Each point is reached from the start by the listed moves, each made once or not at all, plus a little noise. Is the number of moves made odd or even? Then give how often each move was made.
(in the rows, 128 means zero)

Moves:
(1): [181  59 132]
(2): [199 144  67]
Start: [127 148 131]
Points:
[203 160  72] => odd (0, 1)
[177  81 129] => odd (1, 0)
[128 152 132] => even (0, 0)

Moves:
(1): [150 121 116 141 130 123 119 148 140 150 113]
(2): [125 154 129 119 117 127 107 143 110 117 125]
(3): [155 107 177 129 137 149 129 122 118 102  95]
(4): [130 138 140 159 117 142 149 129 130 135 130]
(5): [103 150 124 135 160 164 112 133 130 103 107]
(6): [122 147 132 102 100 159 122 115 158 122 132]
(7): [137 146 103  89 159 168 142 131 119 166 136]
(8): [116 114 128 126 132 153 132 179 122 106 125]
Start: [144 130 127 135 132 137 129 140 135  93 127]
Points:
[121 147 115 127 142 226 104 204 173  63  93] => even (1, 0, 0, 0, 1, 1, 0, 1)
[184 125 143  80 150 249 135 198 150  97  86] => odd (1, 0, 1, 0, 0, 1, 1, 1)
[155 108 115 146 138 157 126 213 141  92 110] => even (1, 0, 0, 0, 0, 0, 0, 1)
[136 174  85 105 190 232 101 233 116  96  93] => odd (1, 1, 0, 0, 1, 0, 1, 1)
[161 169 166 120 135 218  78 160 153  49  60] => odd (1, 1, 1, 0, 1, 1, 0, 0)
